Every row gives one point. Each copy is the shape, with its points in the same order, turned, moved and blurred by noise. Is it also mirrored, or only turned?
In the rows, zero is written as 128.

Shape, 7 rows:
[[148 147 192]
 [128  92 102]
 [161 156 162]
 [127 118 165]
 [135   8  82]
 [ 92 121 129]
 [175 111 144]]
Copy 1, 7 rows:
[[ 72 136 111]
 [137  82 172]
 [ 98 129 104]
 [ 86 120 151]
 [133   8 216]
 [120 132 184]
 [103  79 116]]
Copy 1 is: mirrored
Copy 2 (7 x 3):
[[187 130 193]
 [112  98 117]
 [190 138 156]
 [146 114 172]
 [ 79  17 102]
 [106 134 149]
 [177  86 144]]
Copy 2 is: only turned
Copy 3 (7 x 3):
[[134 170 167]
 [103  84 110]
 [152 154 143]
 [103 139 146]
 [ 64   7 133]
 [ 82 133 100]
 [146 106 155]]
Copy 3 is: only turned

Shape, 8 rows:
[[142 147  95 160]
 [ 96 101 151  95]
 [ 96 142  93  93]
 [ 95 123  88 242]
 [128 105  79  66]
 [157 140 162  72]
 [ 86 101 198 132]
 [ 92 141  99 128]]
Copy 1 (8 x 4):
[[160 143  80 144]
 [103 133 156  94]
 [136 156 104  69]
 [ 90 135  25 193]
 [157 112 115  55]
 [165 160 183 103]
 [ 70 150 168 141]
 [121 157  89 102]]
Copy 1 is: only turned
Copy 2, 8 rows:
[[ 96 161 136 148]
 [128 130 133  39]
 [ 74 121 124  83]
 [ 95 246  79 135]
 [ 85  80 102  84]
 [139  95 187  86]
 [160 174 152  27]
 [ 75 156 123  83]]
Copy 2 is: mirrored
Copy 3 (8 x 4):
[[140 118  84 148]
 [100  89 170  98]
 [ 65 113 100 100]
 [110  97 113 239]
 [ 98  60  90  66]
 [154 122 144  54]
 [109 111 212 122]
 [ 92 110 108 127]]
Copy 3 is: only turned

Shape, 12 rows:
[[ 94  91 114 145 123 121 141 120]
 [ 60 123 249 133 165 141 138 101]
 [130  90 135 124 118 139 102 129]
 [ 99 173 111  63 165 145  97 147]
 [121 100 137 145  35 123 101  78]
 [125 192 118 138 112 131 122 153]
 [ 68 134 119  30 123  98 130 139]
 [138 128 112 117 163 148 108  76]
 [131  90 174 132 139 128 102 142]
 [126 177 119 147 134  80 114 133]
 [139  86 146 121 145 126 107 155]
 [ 29  86 167  93 126 118  98 137]]
Copy 1:
[[ 90 100 120 138 102 122 133 124]
 [100  86 244 138 122 167 134  87]
 [123  96 144 129  98 116 105 164]
 [105 166 137  78 165 160  84 137]
 [128 115 132 144   8 128 115 145]
 [129 204 136 127 132 136 141 145]
 [ 62 137 138  32 119 142 100 126]
 [153 112 118 135 128 133  68 104]
 [123  93 177 129 117 111 107 156]
 [107 192 138 139 125  96 121 129]
 [117  94 151 120 134  92 105 168]
 [ 37  97 181 105  98 155  98 137]]
Copy 1 is: only turned
Copy 2:
[[ 48 118 133 133 125 132 153  99]
 [108 197 229 176  79 147 155 109]
 [110 116 114 134 117 132 131  98]
 [101 227  71 136 149 136 127 107]
 [ 83  96 116  85  40 125 131  89]
 [ 92 174  97  88 119 113 131 162]
 [ 84 215  83 135 122  98 177  51]
 [ 97 149 133  96 145 174 100  88]
 [129 127 146 163 117 126 132 114]
 [ 77 169 124  87 135  73 107 138]
 [127 120 121 156 138 121 132 114]
 [ 61 178 126 199  72 117 158  71]]
Copy 2 is: mirrored

Shape:
[[108 116 108  94 182  72 103 126 111 164 157]
 [ 75  76  99 122 176  99  92 132 105 130 183]
 [100 180 152 165  90  94 111 172 141 138 162]
 [ 95  69 159 139 161 158 189 152 142 182 153]
 [156 174  90 112 146 191 162 158  92 130 170]
 [ 86 141 106 130  69  93  81  55 163  96  66]
 [148 190  81 109 131 122 130 141 155 220 163]
 [179  85 158 181  88 172 167  90 109 156 163]
 [158  93 109 174  82 159  77  73 192  93  69]
 [182 124  75 139  49 157 157 116  95 128 173]
 [166 175 186  92 124 185 184  85 171 139 181]
 [ 89  74 166 190  55 197  58 150 104 168 148]
 [163 188 167  73 129  95 177 179 125 106  76]
 [113 129 158 192 153 109 159 155  93 193  83]]
Copy 1 (14 x 11):
[[104 137 119  99 196 110 126  46 124 105 140]
 [129  91 107 142 179 121 111  49 112  71 158]
 [ 48 155 140 132  89 115  93 119 158  89 128]
 [115  92 127 157 206 161 160 136 190  94 159]
 [168 161  47 116 120 148 155 130 145 144 165]
 [114  95 206  77  74 131 129  69 112  88  28]
 [ 93 161 104  92 130 154 126  62 209 168 151]
 [187 100 171 132 105 109 152 156 190 110 186]
 [196  72 198  68  94 136  91 124 180  81  41]
 [158  85  94  77  51  94 161 122 161 130 179]
 [147 167 165  69 122 215 172 143 179  97 189]
 [150  52 177 187 102 145  34 165 141 130 139]
 [ 81 193 125  51 147 123 178 181 120 116  92]
 [111 147 164 172 168  68 163 146 158 138  99]]
Copy 1 is: only turned
Copy 2, 14 rows:
[[150 131 153 127 159 101 117  53 146 132 137]
 [128  92 132 117 156 151 130  46 110 112 155]
 [130 141 200 181 101 148 127 156 139 131 134]
 [ 94 124 102 101 190 122 143 157 130 180 196]
 [159 243 134 104 132 183 134 119 116 149 159]
 [ 78 125 134 111  71 116 117 122 147  98  11]
 [125 218 161 157 133 127 125  87 201 186 138]
 [ 85 182  62 128  74 116 111 166 115 142 197]
 [ 89 130  36 139  59 153 105 151 146 128  40]
 [111 224 101 113  45 148 169 121 130 123 168]
 [121 216 122  79 138 134  69 193 201 116 172]
 [ 78  85 119 126  42 189  98 140  96 204 161]
 [214 194 166 103 136  77 138 198 137 141  90]
 [106 150 138 173 155  75 120 154  68 196 133]]
Copy 2 is: mirrored
Copy 3, 14 rows:
[[ 96  95  91 111 150  84  77 134 124 166 188]
 [ 75  90 118 125 152 125  79 187  99 121 197]
 [116 168 180 113  88  70 104 105 146 123 166]
 [ 78  93 160 148 138 138 195 150 124 170 186]
 [199 172 101 119 131 155 151 146 103 174 188]
 [ 50 160  68 103 105 153  97  81 176  61  86]
 [112 191  88 145 101 104  89 105 141 228 202]
 [155  90 137 186  62 174 176  92 129 130 167]
 [101 129  91 165  86 213 111 116 212  95  84]
 [173 145  75 140  24 174 145 129 114 133 172]
 [149 147 106 118 137 190 184  55 194 164 229]
 [ 87 109 219 138  59 215 109 118  92 134 116]
 [175 140 100  51 134  76 170 106 199 175 118]
 [106 107 160 174 140  68 167 102 115 167 101]]
Copy 3 is: only turned

Shape:
[[ 82 146 148 177 140 135 101  52 139  55  71 119]
 [140 168 111 139  88 105 142 178  99 158  83 131]
 [125 103 153 116 111 138 114 165 128 189  74 126]
 [111 154 167 149 169  93 161  52 126  98  87 156]
 [ 95 155 105 110 168 111 166  36 136  85  56 152]
 [101 120  95 168 184 123 155  57  97 105  84 115]
 [ 90 106 179 131 120 101 120 122 179  79 157  58]
 [ 85  77 164 135  88 133 141 133 133  81 140 132]
 [106  92 164 109 140 114 101 177 154  66 116  94]
 [ 46 120 146 101 108 119  94 150 145 111 147 102]
 [112 142 128 142 142 146 149  20 156  84  76 109]
 [135 143 155  99 104 128 121 134  54 162  93 102]
 [173 125 109  91  97 114 103 146  98 140 111 147]
 [158 155 130 112 129 138  95 163  72 187 108 167]
 [ 88 109 154 147 124 132 107 128 182 101 169  93]
 [ 98 121 116 162 149  67 122   7 127 103  58 136]]
Copy 1 (16 x 12):
[[ 71 158 124 118 119 146 188 126 165  48  62 164]
 [181 160 105 178 109 139 115 112 115 150 133 186]
 [187 136  99 144 103 143  91 128 149 154  71 125]
 [ 53 132 148 151 117 136 177  89 117 118  50 155]
 [ 75 126 106 146 146 128 191  79  74  72  49 142]
 [104 130 124 160 167 169 218 105 128  95  78 125]
 [116 147 143  61 126  61 162 132 198 126 110 133]
 [123  81 112 103  92  96 155 167 173 118 111 150]
 [162 128 138  65 139  86 145 166 165 134  73 174]
 [119 130  74  85 152  87 111 154 182 130 111 154]
 [ 80 148 127 120 114 135 192  88 117  49  73 109]
 [154 147  85 112 105 192 124 109 121 176 118 152]
 [187  99 121 119 126 160  98  92 112 132 120 177]
 [164 124 120 153 135 205  65 116 115 165 109 165]
 [115 131 148  93 141  82 130 150 197 109 119 122]
 [ 78 123 109 155 137 147 205  36 159  71  47 156]]
Copy 1 is: mirrored
Copy 2 (16 x 12):
[[111 145 148 201  67 147 113 127  89 112  90 184]
 [133 146 103  91 178 117  83 144  98 194 144 139]
 [104 118 134 106 168 143 120 117 148 211 118 110]
 [140 173 149 165 131 153 149  81  99 123 107 218]
 [102 175  85 175 108 138 149  89 113 136 104 243]
 [118 122  91 201 126 146 145  73  69 135 123 185]
 [100 155 161 152 119  79 166 135 127  80  92  86]
 [130 117 142 114 103 120 192 157 104 135  86 117]
 [ 83 129 123 110 138 125 132 143 125  96  61  87]
 [ 52 127 151 114 127  97 164 172 123 118 123 120]
 [129 174 109 210  76 134 146  92 129 134 112 187]
 [100 161 127  92 135 157 120  99  96 191 168 111]
 [131 122  94  59 133 136 103 108 137 155 156 135]
 [120 113 121  71 179 177  92 118 129 175 183 141]
 [112 115 158 164 131  98 162 159 141  91 111 104]
 [113 133 141 183  82 103 125  46  91 139 106 234]]
Copy 2 is: only turned
Copy 3, 16 rows:
[[ 35 137 101 107 108 104 154  39 151 113 122  90]
 [171 170 127 167  83 130 126 129  84 142  77 100]
 [112 127 126 142 107 141 121 185  66 139 121  91]
 [ 88 145 111 128 128  62 185  53  98 107 149 129]
 [ 94 158  53  94  85  73 162  50 100 102 157 145]
 [113 108  77  92 107 112 171  28  90 146 147 106]
 [115  88 123 118 131  87 151 136 207 108 145  52]
 [116  94 137 132 103 156 167 126 158  69 140  91]
 [117  88 106  99 145 123 125 154 168  87  92  82]
 [103  83 117 133  89 128 149 166 189 127 115 115]
 [ 73 153  90  86  91  87 147  47 125 112 186  89]
 [136 114 167 121  54 100 134 138  65 138  94  98]
 [160 117 140 143  84 124  74 129  83 105 110 125]
 [140 130 171 144  99 129  97 140  53 157  94 156]
 [110  96 131 127 140 130 140 132 200 133 158  86]
 [ 67 112  61 155  96  63 153  20  93 117 156 106]]
Copy 3 is: mirrored
Copy 4 (16 x 12):
[[ 93 103 189 176 161 115  59  74 173  81  83 128]
 [143 196 111 136 148  73 134 146 142 171 116 127]
 [146 138 137 116 135 139 131 149 128 205 106 141]
 [138  80 184 148 184  58 113  71 163  96 108 135]
 [ 97  83 153 116 186  79 122  64 201  81  91 148]
 [116  92 111 145 212  99  81  60 161 103 117 123]
 [122 104 185 140  69 123  78  98 121 103 154  68]
 [141 115 140 153  95 144 123 115  87  87  98 108]
 [140 106 149 121  76 112  61 164 123  99 136 116]
 [ 73 108 137 147  78 123 115 146 104 118 130 110]
 [ 95 106 185 123 184 126 101  39 180  85  99 117]
 [121 157 131 104 139  81 108 105  90 199 114 147]
 [160 176 113 118 121 100 130 117 131 143 141 191]
 [140 174 130 142 171  84 130 150 104 189 140 192]
 [107 115 174 159 105 153 105 128 115  92 165  87]
 [118  65 147 176 169  87 104  28 205 116 102 147]]
Copy 4 is: only turned
